Every row gives one point. The window is the flat piece filled in between its corners: a triangle in 3 columns, a solid with four corners in 4, and so on. A path goes straight from each point to the next, and from the last back to the first. After which points does the path pass through the window?

Window, 3 rows:
[[-5.8  1.4 -1.8]
 [ 7.2 -1.8  3.5]
 [-1.6  3.2 -2.6]]
Path:
(1): [-1.9 -1.4 -1.1]
(2): [0.3 6.0 2.1]
(3): [-7.9  4.8 -1.7]
(4): [-4.9  1.4 -5.4]
(5): [ 0.4  1.6 -3.9]
(6): [-3.3  4.3 -0.1]
(7): [-0.5  6.7 -1.6]
(8): [-4.0 -4.9 -3.8]
(9): [-1.8  1.9 -3.8]
(10): [0.0 6.7 2.8]
(11): [3.2 3.2 4.3]
(12): [ 2.4 -1.1 -4.4]
(13): [ 1.9 -3.5 -2.6]
(14): [-0.4  5.8  0.5]
(15): [2.8 4.5 4.0]
(16): [10.1 -6.6  0.5]
Through the window after points: 1, 5, 7, 9, 13

Window, 6 rows:
[[ 4.8 -4.1 -8.0 -1.9  0.6 -5.1]
 [-5.4 -0.2 -3.7 -1.2  0.4 -5.1]
 [ 2.7 -1.6  3.0 -5.6 -1.5  9.6]
 [-7.1 -2.9  2.3  4.4  0.2 -2.8]
 [ 3.3  1.3  0.9 -2.9 -4.6  2.1]
 [ 6.3  0.3  2.4 -6.1  0.9  2.5]]
Path:
(1): [-6.1 -3.9  0.5 -2.5 -2.1 -2.5]
(2): [-2.8 -4.8 -0.7 -7.2 -0.2 -5.7]
(3): [-3.1  3.2 -4.0  4.2  0.0 -0.5]
(4): [ 5.4 -2.3 -4.9  0.8  1.2 -0.5]
(5): [ 0.1 -2.8 -1.1 -5.4 -1.5 -1.0]
(6): [ 6.7 -2.2 -1.5 -7.2 -2.8 -1.5]
(7): [ 0.1  0.2 -7.1  2.8  5.9  0.2]
(8): [ 3.6  3.3 -3.6  6.7  2.6 -6.6]
Through the window after points: 2, 4

Window, 9 rows:
[[ 1.3 -2.8  6.6  8.1  4.4 -0.1  2.7  3.7  0.0]
 [ 1.6 -5.0 -0.4  2.9  5.3  1.8 -3.3  3.1  2.6]
 [-4.4  6.1 -2.9 -1.1  6.8 -3.3  4.0 -4.5  5.0]
 [-3.1  3.0  1.6 -1.7  4.0 -1.3  1.2  4.8  1.8]
 [-2.3  7.8 -2.1  5.6  5.0 -0.5 -2.1  1.0  2.5]
 [ 5.3 -4.8  3.5  0.8 -8.1 -2.0  2.4  1.3 -4.6]
 [-7.2  4.4  8.4  4.5 -6.2  0.6 -1.8 -5.5  0.2]
 [ 9.8 -4.9  8.9 -3.3 -2.4  2.1  3.7 -0.2 -9.8]
 [ 1.1  4.1  2.6 -0.9 -5.6  3.4  3.4 -1.9  3.8]]
Path:
(1): [ 4.1 10.4  7.8 -2.3  4.8 -7.9  1.9 -3.3 -0.7]
(2): [-4.7 -1.9 -4.5  1.8  0.1  3.1  3.4 -0.7  4.1]
(3): [-8.9  1.2  0.8  2.1 -1.8  4.6  1.6 -2.1  2.2]
(4): [ 1.4  5.0  5.9  1.7 -0.5 -3.7  0.2 -3.1  0.5]
(5): [ 5.9 -4.8  6.1 -0.2  9.2 -3.8 -6.9  1.0  3.0]
(6): [-4.6  3.0 -2.8  3.7  0.8  2.2  5.8 -0.1  1.6]
(7): [-0.7  1.5 -0.8  1.1  1.4  1.5  3.1  2.5 -2.0]
(8): [ 5.3 -0.7  5.5  1.7  0.7 -4.1  0.1 -0.5  5.6]
(9): [ 4.1 -0.1  4.3  2.1  0.7 -5.9 -6.9 -1.6  3.5]
(10): [-3.9  1.1  1.0  0.8  2.5  3.1  3.3  3.6 -0.1]
(11): [ 3.0 -5.1 -2.6  1.1 -8.2  7.9  4.8  2.5 -5.1]
(12): [ 2.9  0.3  7.1  0.7 -2.4 -6.3  0.3 -0.3 -0.2]
(13): [ 3.1  1.8  3.4  1.2  2.2 -3.1 -0.7 -3.1  3.0]
(14): [-6.9  2.0 -2.4 -0.2 -2.4  0.7  6.9  0.7 -2.5]
(15): [ 1.4 -1.2  0.2  1.8 -0.1  3.1  1.8 -0.6 -1.9]
(16): [-0.9  1.9  6.6  2.0 -2.7 -5.1  1.5  0.5  2.5]
Through the window after points: 1, 3, 5, 9, 11, 13, 15

Window:
[[ 0.7  0.7 -2.5 -2.6 -0.4 -2.8 -1.9  1.6 -3.2  4.4  2.6 -0.2]
 [-3.1 -3.6  1.5  1.8  2.0 -8.4 -5.5  0.4 -3.0 -1.9  2.3 -2.5]
 [ 3.7 -5.3 -8.1 -2.6 -3.6 -5.0 -3.8 -1.4  0.6 -4.6  3.8 -7.0]
 [ 5.1  6.0  0.9 -5.8 -3.8 -1.1  2.0 -5.0 -5.0 -1.0 -0.2 -4.6]
 [-3.2 -2.1 -2.1 -3.1 -2.6 -5.0 10.6  7.3 -1.7 -2.0 16.3  3.5]
 [ 9.0 -0.2 -0.4 -0.2 -9.0  0.3  1.9  0.3  6.3 -0.2  2.5 -4.1]
 [ 6.1  1.0 -0.1 -1.4  1.5 -1.2 -3.6 -3.7 -0.4 -2.5  2.5  0.9]
 [-4.4 -3.1  3.0  4.5 -7.6  2.2 -6.2 -3.2 -0.6 -0.5 -2.3  5.9]
 [ 7.5  2.7 -2.9  2.0 -2.5 -0.2  0.0  6.5 -6.2 -3.7  1.7  1.3]
 [-1.6 -2.3  5.6  4.7 -3.3  9.8 -1.0  0.5 -1.1 -0.3 -1.1  3.2]
 [ 1.2 -1.5 -2.4  3.3  2.8 -2.4  2.0  1.7  4.1 -1.6 -4.6  2.5]
 [-0.2  9.4 -2.5  2.3  6.5 -0.6  0.0  2.2 11.7 -3.3 -4.9 -0.6]]
Path:
(1): [ 3.2 -0.1  3.9 -7.7 -4.3  0.4  0.9  6.3  5.9 -2.8  0.4  4.5]
(2): [ 1.0  2.3 -2.2  4.8  0.4 -1.1  0.4 -0.3 -3.2  0.8  2.8 -0.8]
(3): [ 1.6 -1.2  0.2  2.3 -3.6  1.7  2.8 -2.2  0.5  1.3  4.2 -2.0]
(4): [ 6.0 -0.2 -0.4 -1.2 -7.1 -2.1 -5.2  3.4  3.6 -4.3 -2.5  0.6]
(5): [ 1.4  0.1 -2.4 -6.5 -3.0 -4.5 -2.2  4.0 -1.0 -2.9  3.6 -2.4]
(6): [ 5.2 -0.8 -4.4  6.1 -1.2  0.2  1.3  0.4 -1.8 -2.3  2.1  0.1]
(7): [  2.0   4.6   0.8  12.4   2.0 -10.1  -1.0  -3.4   0.7   1.4   2.5   1.9]
(8): [ 2.2  0.5 -1.9 -3.9 -3.1  4.0 -0.2  1.3  3.2 -2.7 -1.1 -0.1]
(9): [  1.6  -1.2  -1.4 -11.8  -0.9  -4.7   2.3   5.0   0.9   2.5   0.7   3.0]
(10): [ 2.4  2.6 -3.4  7.6  0.3 -0.4  1.0  0.8 -0.4 -3.8  5.7 -3.5]
(11): [  5.3   1.1 -11.2   8.0  -3.8   0.4  -1.1  -0.9   2.2  -1.3   8.9  -3.4]
(12): [-0.4 -0.2  4.4 -1.6  0.6 -1.2 -1.3  2.9  1.2 -1.8 -2.6  3.0]
Through the window after points: 3, 5
